Every row gives one point. Each copy is the shape, with its points in the same order, turned, moved and blurred by noise. Is it also mirrored, or only turned?
(in the rows, 128 means zero)

Shape, 7 rows:
[[129  91 172]
 [171 143  74]
 [119 157 155]
 [168 174  85]
 [184 104 125]
 [100 113 152]
 [180 115  90]]
Copy 1, 7 rows:
[[116  99 181]
 [168 134  81]
 [113 161 152]
 [165 164  84]
 [176 102 136]
 [ 91 118 156]
 [177 107 100]]
Copy 1 is: only turned
Copy 2, 7 rows:
[[121  97 201]
 [164 108  92]
 [107 148 158]
 [168 135  87]
 [176  86 148]
 [ 94 117 168]
 [174  89 121]]
Copy 2 is: only turned
Copy 3 (7 x 3):
[[155  98 179]
 [172 149  75]
 [135 164 158]
 [170 180  85]
 [198 111 120]
 [119 119 165]
 [185 124  87]]
Copy 3 is: only turned
Copy 4:
[[137  88 182]
 [154 150  81]
 [119 156 171]
 [152 182  93]
 [176 107 123]
 [102 114 172]
 [169 121  92]]
Copy 4 is: only turned

Shape (9 x 4):
[[144  92 106 162]
 [ 57 119  82  93]
 [151 148  96 161]
 [141 107 144  95]
 [126 114  96 119]
 [177 156 107  76]
 [160 155 192  69]
 [ 79  95 168 161]
 [135 113 115 155]]
Copy 1, 9 rows:
[[159 168 133 126]
 [ 59 159 119  66]
 [141 127  94 142]
 [143 109 164  80]
 [129 143 123  96]
 [150  69 107  73]
 [138  40 180  92]
 [ 95 161 202 143]
 [142 145 134 131]]
Copy 1 is: mirrored
Copy 2 (9 x 4):
[[141  92 109 171]
 [ 69 148  56 126]
 [108  89 149 161]
 [151 126 118  93]
 [112 102  98 133]
 [110  84 145  76]
 [144 147 177  55]
 [147 184 116 175]
 [132 107 127 165]]
Copy 2 is: mirrored
Copy 3 (9 x 4):
[[129 150 138 189]
 [ 62 185 148 104]
 [145 154  84 154]
 [144 139 169 124]
 [121 168 136 141]
 [192 169 132  93]
 [184 104 172  78]
 [ 72  90 154 154]
 [125 140 127 168]]
Copy 3 is: mirrored
Copy 4:
[[162  91 127 137]
 [ 80 100  80  76]
 [153 145 107 140]
 [140 116 154  72]
 [139 114 103  95]
 [169 176 121  66]
 [117 180 197  58]
 [ 80  74 162 136]
 [141 109 125 132]]
Copy 4 is: only turned

Shape:
[[ 83 121 159 100 181 124]
 [ 90 112 124 104 149 142]
 [126 154  93  95 152 145]
 [ 86 168  96 143  64 121]
 [167 112 154  72 104 160]
 [ 98  93 167 117 159 121]
 [124 165 167 144 133 147]
 [113 119  52 127 137 184]
 [160 122  44 103 110 112]
 [141 144 112 145  65 173]
 [119 160 114 137  71  49]]
Copy 1, 11 rows:
[[ 80  88 139 105 163 108]
 [ 87 105 116 116 135 136]
 [121 147 111  90 152 151]
 [152 110 132  97  59 186]
 [ 88 188 132 130 100  95]
 [ 82  88 137 141 138  94]
 [124 129 188 139 126 141]
 [104 144  74 128 134 204]
 [157 163  51 102 108 143]
 [126 170 135 148  69 174]
 [195  94 132  95  55 119]]
Copy 1 is: mirrored
Copy 2:
[[ 85  92 172 102 150 135]
 [101  95 142 105 115 155]
 [150  78 150 101  92 133]
 [116 136 119 152  38  99]
 [153 161 146  48 100 166]
 [ 92 129 147 106 164 145]
 [131 144 193 135 111 127]
 [151  68 114 131  70 188]
 [187  92  76  99  81 126]
 [164 160 136 135  51 158]
 [136 155 100 130  83  52]]
Copy 2 is: mirrored
Copy 3:
[[106  83 119  65 114 127]
 [ 87 105 111  96 133 146]
 [121 148  78 105 145 145]
 [ 71 182 122 156 120  91]
 [139 154 163  91 181 176]
 [103  72 149  88 129 127]
 [148 140 140 127  94 134]
 [ 80 137  59 153 156 175]
 [110 155  78 147 212 115]
 [107 178 142 174 143 161]
 [108 165 142 139 151  38]]
Copy 3 is: mirrored
Copy 4, 11 rows:
[[ 67 141 182 129 170 140]
 [ 67 122 160 110 130 147]
 [ 96 173 118 108 117 164]
 [ 73 138 115 175  58 111]
 [151 140 177  95  78 152]
 [ 88 116 181 127 156 139]
 [117 161 169 169 127 141]
 [ 84 113  84 119 102 195]
 [123 133  73  84  83 121]
 [127 128 124 170  47 147]
 [ 89 138 122 150  84  37]]
Copy 4 is: only turned

Shape:
[[139  84  78 168 164 102]
 [159 125 145 180 136 163]
 [102 107 134 166 158 108]
 [125  90 149  59 151 140]
 [110 138 121 127 159 183]
 [ 51 171 189  56 107 205]
 [160  57 115 110 119 117]
 [164  80  90 169 136 104]
 [131 140 149 146 181 125]
 [164 142  88 136 166 116]
 [ 89 160 164 108 105 138]
 [147 150 133 144 159 153]]
Copy 1 (12 x 6):
[[112  82  83 162 168 105]
 [135  99 131 135 127 193]
 [109 101 139 166 156 118]
 [204 124 121 151 103  78]
 [147 149 116 189 105 155]
 [172 202 185 179   9 129]
 [166  69  90 111 121 100]
 [122  71  75 127 163 129]
 [141 135 139 162 169 140]
 [137 140  75 131 159 130]
 [131 164 174 139  81 126]
 [141 150 117 151 143 164]]
Copy 1 is: mirrored
Copy 2 (12 x 6):
[[ 95  70  62 125 132 109]
 [137  94 129 160 142 161]
 [ 76  95 122 123 153 118]
 [133 104 141  31 123 150]
 [118 140 109 103 145 185]
 [ 96 198 202  53 118 219]
 [130  53 111  79  85 127]
 [115  57  80 136 109 111]
 [120 124 127 115 173 124]
 [143 127  76 124 130 111]
 [ 99 163 176 103 111 153]
 [140 134 117 131 147 148]]
Copy 2 is: only turned

Shape (11 x 8):
[[125  83 137 135 156 166 118 123]
 [133 125 135  91 143 133 126 120]
 [166 102 123  94 107 150  87 134]
 [143  95  44  92  95 125 154 150]
 [185 132 151 160 132 142 151 124]
 [ 90  77  92 165 150  91 133  69]
 [172  64 172 123  77 164 147 169]
 [117 221 161 122 139  99 147 186]
 [109  97 124  91 145  97 138 109]
 [142 115  61 129 129 116  58  73]
 [123 151 105 109  94 186 110  80]]
Copy 1:
[[158 108 172  96 159 142 133 132]
 [121 119 118  86 175 159 150 119]
 [153 104 100  78 178 146  97 130]
 [136  84  72  63 123  74 141 140]
 [193 165 115 109 151 148 151  96]
 [103 102 170 118 162  80 147  62]
 [233  74  97 119 169 166 131 138]
 [ 97 183  75 150 122 191 185 155]
 [102  88 126  93 186 129 165 108]
 [ 89 136 128  72 171  92  65  87]
 [125 109 115  59 111 172  87  83]]
Copy 1 is: mirrored
Copy 2 (11 x 8):
[[115 104 128 155 157 151 128 108]
 [127 163 132 115 155 127 118 111]
 [157 121 164  88 141 141 103  90]
 [178 133  96  98 120 128  53 140]
 [197 141 137 131 183 164 155 118]
 [160 120  97 193 115  68 129 113]
 [169 119 189 140 158 213  98 152]
 [129 221 128  75 178 125 186 181]
 [121 154 136 157 150  99  92 125]
 [174 103 122  94 115  72 132  52]
 [135 155 107  98  95 169 133  60]]
Copy 2 is: mirrored

Shape, 12 rows:
[[134 141 133 107 178 131 128 112 162]
 [153 153 152 132 179 115 151 120  98]
 [182 148  88 118 100 101  93 145 111]
 [ 85  80 196 135 121 211 156 126 172]
 [ 96 124  86 169  94 138 175 137 137]
 [122 134 151 125  73 170  97  47 155]
 [161 171 140  95 131 155 183 150  71]
 [116 107  91 102 122 163 143  90 127]
 [160 175 175  89 134  82 199 109 150]
 [ 89 139  93 117 111 165  93 101 138]
 [ 42  68 121  94 142 129 176  78 111]
 [124 169  87 117 138  94  80 156 117]]
Copy 1, 12 rows:
[[ 75 132 113 124 149 135 123 106 134]
 [ 87 140 132 172 148 106 138 128  84]
 [156 122  89 138 107  69 113 155 143]
 [ 77 108 167 110  76 238 149 122 114]
 [164 106 135 165 105 153 197 111 162]
 [133 120 136 120  52 161  80  57 124]
 [120 186 143 139 107  98 177 150  77]
 [127 116  96 110  98 144 165  80 118]
 [ 51 158 181 153 111  70 147 107 141]
 [167 116 113  99 120 157 121  84 132]
 [102  63 149  97 122 152 210  49  90]
 [166 114 112 122 169  86 115 141 143]]
Copy 1 is: mirrored
Copy 2 (12 x 9):
[[149 121 155 108 165  89 103 161 161]
 [158 140 171 126 157  77 161 128 128]
 [182 131 116  99  71 119 140 112 121]
 [ 44 116 195 144 160 179 110 160 176]
 [ 86 130  95 120 104 135 180 152 181]
 [113 148 160 102 117 158  78  77 207]
 [155 174 157 109 164 149 189 124 101]
 [117 112 103 111 160 148 125 111 162]
 [178 158 191  56 169 122 176 163 180]
 [ 97 146  94 108 113 132  89 107 159]
 [ 49  80 126  67 194 127 147 122 164]
 [149 144 113  96  92  75 109 147 107]]
Copy 2 is: only turned
Copy 3 (12 x 9):
[[107 179 170  91 131 113 130 137 177]
 [146 154 165 120 165  92 150 148 138]
 [160 156 104 106  85  75  90 118 121]
 [ 69  96 194 101 123 213 111 179 162]
 [133 117  97 142  86 170 157 135 165]
 [ 86 138 172 110 110 177  85  60 119]
 [177 138 177 108 108 110 172 167  91]
 [118 119 143  69  97 146 148  99 155]
 [130 164 224 171  98  80 157 137 149]
 [ 87 155 112  73  99 160 127 100 131]
 [ 54  69 149  89 122 133 202 110 175]
 [115 188  82  99 107  77 123 138 125]]
Copy 3 is: only turned

Shape:
[[140 198  95 103 163 128 174 158 134 115 174]
 [119 135 116 123  61 128  44 146  85  98 134]
 [156 139  99 112 108 124 182 125  88 102 139]
 [157  87 175 225 157 105  98 160 139 169 137]
 [137 153 138  75 145 120 173 178 140 146 106]
 [129 144 100 108 113 127 180 156 170  94 126]
 [168  96 116 196 185  61  96 130 165 150 111]
 [102 175 100 141 126  93 178 146 113 137  96]
 [108 128  67  90 150 118 164 133 120 152 150]
 [137 160 109  93 137  85 149 154 111  91 127]
 [131 101 161 226 170 156  62 142 156 128  92]
 [185 139 149 165 189 145  98 103 147 155 104]
 [104 178 153 102 135 107 172 115 155 124 147]
 [155 161 111 136  37 148  65 129 131 133 132]
 [158  91 159 172 186 121 103  93 155 142 125]]
Copy 1:
[[141 174 135 113 129 136 186 133  84  72 185]
 [119 103 142 150 161  73  55 143  51 113 112]
 [172  93 125 112 131 124 171 137  64  80 141]
 [136  88 189 164 140 178 109 209 169 175 146]
 [160 162 161  56 131 138 144 152 101 101 139]
 [137 127 139  84 126  85 179 136 121  70 140]
 [186 119 142 174 165 157 118 205 202 126 147]
 [177 144 153 123  76 136 139 158 103  66 115]
 [156 139  70  92 105 150 139 153 103  79 155]
 [172 131 145 102 147 119 129 150  86  56 152]
 [ 92 113 182 185 174 161 105 185 182 149  83]
 [165 148 152 159 187 177 145 148 154 160 112]
 [159 140 156  94 111 135 140  90 124  86 163]
 [139 122 142 155 140  48 104 136  73 170 109]
 [150  99 136 150 176 180 121 149 189 145 130]]
Copy 1 is: mirrored
Copy 2 (15 x 11):
[[145 134  48 114 203  98 169 167 117 108 158]
 [109  57 145 138  92 110  98 194 141 138 139]
 [155  98  84 143 141 105 148 138  60  98 147]
 [158 183 185 204 138 166 174 158 165 123 102]
 [163 139 120  82 185  91 180 175  84 101 102]
 [154  97  86 107 143 100 216 151 104 101 128]
 [150 193 124 178 120 140 160 126 183  85  64]
 [107 130 100 143 168  65 180 130  89 128 102]
 [110 142  56 102 145 133 160 160  76 117 110]
 [136 118  92 119 147  69 147 166 105  79 130]
 [125 118 195 185 160 181 175 141 204 101  82]
 [171 146 146 145 188 168 126 106 166 101  95]
 [125 148 116  85 170  93 186 127 110 114 167]
 [159  57 133 128 105 116 119 153 152 187 133]
 [149 165 158 149 145 184 150 110 160  81 106]]
Copy 2 is: mirrored

Shape, 15 rows:
[[180  91 119 118  79 124 112 160  63 139 157]
 [109  93  58 107 136 120 180 153 135 139 136]
 [ 96 133 153 167 176 153 127 125 159 126 234]
 [164 169 104  86  84  76  86 117 152 103 129]
 [194 136 152 115 117 127  97  81 112 133 103]
 [155 140 140 100 109 118  63 113 113 104 121]
 [125 119  75 137 101 107 118  96  81 146 132]
 [ 81 161 165 139 185 118 112 153 123 172 177]
 [ 69 187 125 171 135 189 153 161 164 157 164]
 [116 162  88 115 142 144 176 145 158 177 172]
 [138 117  65 165 162 146 171 193 113 133 132]
 [159 184 166 128  69  50 122  86 148 104 103]
 [115 182  92 188 169 139 143 159 180 189 187]
 [160  68 139 114  94 117  98 140 123 153 130]
 [158 155 154  99 120 111 122 108  96 122 160]]
Copy 1:
[[159 131 121 159  77  85  81 177  83 131 133]
 [ 94 124 118  69  76 109 123 130 129 176 117]
 [171 164 147  65 141 138 130  70 101 114 216]
 [154 143 104 126 151  51 126 143 153  90  72]
 [169  96 118 160 152 131 128 149  93  87  86]
 [151 111 135 156 145  82 101 125 114  70  97]
 [114 125  93 131 132  82 109 123  68 155 105]
 [174 172 193 100 124 123 130  53  93 144 139]
 [ 98 224 172  68 140 158 148 114  92 128 158]
 [143 182 138  38 113 132 147 131 108 155 113]
 [ 96 168 112 104  66 167  90 119 128 168 132]
 [168 144 104 183 176  72 197 139 143 111  85]
 [151 222 135  53 152 166 118  96 114 173 136]
 [155  93 156 142 124  96  95 172 115 140 132]
 [185 135 119 132 107  95 150 122  92  92 113]]
Copy 1 is: mirrored
Copy 2:
[[143 118 145 100 109  38 110 149 102 141 114]
 [ 92  89  51 116 132 107 167 148  92 135 137]
 [ 80  77 138 170 198 137  58 101 117  92 181]
 [174 181  99  86 145  91 140 137 170 130 185]
 [187 174 153 134 148 103 137  84 130 137 122]
 [169 166 119 115 131  93 100 111 167 111 128]
 [160 131  94 141  88 112 129 140  95 142 162]
 [101  70 168 140 142 183  94 136 141 108 164]
 [ 45 138 129 151 180 197  98 175  94 101 150]
 [ 88  90 114 103 178 169 145 149  93 138 167]
 [111  80 103 154 153 126 165 189  85  83 105]
 [142 211 158 127 123  95 164 104 163 116 207]
 [ 93  80 148 166 206 186 127 187 104 136 183]
 [127 126 134 131 127  59 117 112 157 165 102]
 [161 131 150  97 139 101 120 102 122 102 167]]
Copy 2 is: mirrored
Copy 3:
[[140 100 146 133 155  87 129 173  75 146 211]
 [ 95  95  57 133 135  94  88 153 123 121 129]
 [105 186 126 187 201 154  87  90 123  81 143]
 [201 154 121  89 101  57 113 115 136 111 180]
 [170 131 174  82 128 125 159 122 133 149 162]
 [183 150 176 103 121  93 117 126 103 128 157]
 [124 119 104 118 120  88 129 100  73 165 159]
 [105 221 126 163 167 143  71 133 126 155 139]
 [144 195  54 188 147 189  99 137 102 110 122]
 [116 154  37 125 159 149  89 135 135 120 158]
 [122 110  57 170 180 103 128 179 112 145 109]
 [177 182 139 118  58  80 173 106 165 128 186]
 [148 186  36 184 197 151  89 109 152 146 141]
 [148  88 165 142 124 113  95 144 128 151 187]
 [133 176 150  98 142 105 136 133 116 122 187]]
Copy 3 is: only turned
Copy 4:
[[205 117 103 129 137 145 168 117  66 146 149]
 [131 142  57 175 145 102 163 136 163 140 140]
 [140 179 163 114 185 127  72 141 174 135 207]
 [149 190 113  93  73 129 140 128 106 117  84]
 [121 139 134  88 153 134 135 124  51 135  90]
 [150 155 142 104 116 137 124  89  72 115 100]
 [149 127  85 145 124  86 121 148  77 106 139]
 [125 159 190 119 151  69 111 106 154 153 189]
 [100 163 135 151 128 111  61 134 159 217 188]
 [113 182  89 126 141  91 136 142 157 191 176]
 [163 156  92 204 181 101 132 136 143 195 130]
 [116 154 170  93  62 144 141 186  97 124  73]
 [139 182 127 122 161  56  76 163 179 207 165]
 [171  93 106  98 141 142 150 104 113 138 113]
 [139 167 151 109 131 140 152 132  75 125 146]]
Copy 4 is: mirrored

Shape:
[[168  39 187 126 168 109 147 147 214 107 174  87]
 [145  92 181 118 145  79 156 124 103 160 151 128]
 [156 123 160 150 144 111 132 119 181 144 167  86]
 [162 102 152 139 114 108 156 118 121  98 130  66]
 [149 126 128 178 161 132 173 107 124 128 122 158]
 [163 160 191 100  86 155 150 105  97 143  94 171]
 [ 52 177 104 108 125 188  62  82  99 140 116  93]
 [137 106 161 160 130 149 157 135  75 150  76 132]
 [ 31 165 102 130 103 153 119 141 110 146 140 111]
 [109 163  72  75 137 174 111 149 103 125 176  92]
 [ 98 167  97 105 132 164  91 123 121 182  99 115]
 [ 96 128  78 130 103 139  83  89  97 176 114 106]
 [ 96 183 107 149 105 157  50 160  78 157 119 129]
 [143  68 145 122 117 128 107 124 148 106 186 136]
 [116  76 110  57 155 144 108 193 149  84 171 108]
 [ 88 159  83 143 139  83  93 119 149 121  93 125]
 [110 119 138  82 195 145 102 159  94  77 177 112]]
Copy 1, 17 rows:
[[ 89  69 101  55  55 134  50 146 194  58 116 124]
 [147  98 161  74  99  77 121 177 157  95 120 104]
 [114  96  95  96  87  89  67 122 156 111 132  96]
 [117 129  89  99  95 124 129 165 135  77 128  75]
 [156 136 142 141  75 111  97 152 111 102 152 146]
 [180 170 153 136 106 123 139 146 147 145  51 109]
 [ 99 102 130 152 162 117 178  23 102 154 119 111]
 [126 133 188 145 106 134 133 177  99 107 108 103]
 [ 87  94 125 154 185 100 159 100 135 154 145 145]
 [149  81  99 121 163 161 171  74 157 157 182 111]
 [127  88 141 130 141 129 138  84  91 188 117 113]
 [126  57 117 153 134  97 165  99  73 139 120 102]
 [150  84 144 170 209 126 123  81  98 150 116  88]
 [148  66 102 118 107 125 114 121 177  57 108 127]
 [122  53 104  64 141 202 135 112 184  85 143 146]
 [123 106  97 107 168  95 109 103  62 123 130 159]
 [141  95 150  75 155 165 142  75 175  70 174 124]]
Copy 1 is: mirrored
Copy 2, 17 rows:
[[ 69  83 169 116 188 187 108 152 226 170 158 122]
 [ 69 151 177 119 129 148 144  92 153 127 152 160]
 [114 155 172 141 155 141 119 144 193 146 152 107]
 [103 139 175 113  95 174 117 150 161  96 163 115]
 [108 167 106 133 152 164 142 130 122 108 116 130]
 [166 139 129  81 111 143 202  74 149  63 137 151]
 [156 118 144  95 124  32 127 122  92  54 108  51]
 [104 152 165 105 126 173 148  92 104  56 100 135]
 [110 122 151 139  94  38 132 150 129  68  79 106]
 [139 133 147  51 103  48 121 177 120 132  96 115]
 [152 147 145  95 131  61 101 102 123  79  78  93]
 [140 141 148 131  91  74  77  90  87  93 111  92]
 [184 141 192 126 125  60 114 131  79  61  71 139]
 [114  71 156 132 139 136 128 144 147 152 163 136]
 [ 82  63 163  52 142  98  96 182 167 145 107 153]
 [124 151 113 143 136  71  64 139 139  61 124 143]
 [ 76 101 169  49 165  87 135 184 106 122 133 138]]
Copy 2 is: mirrored
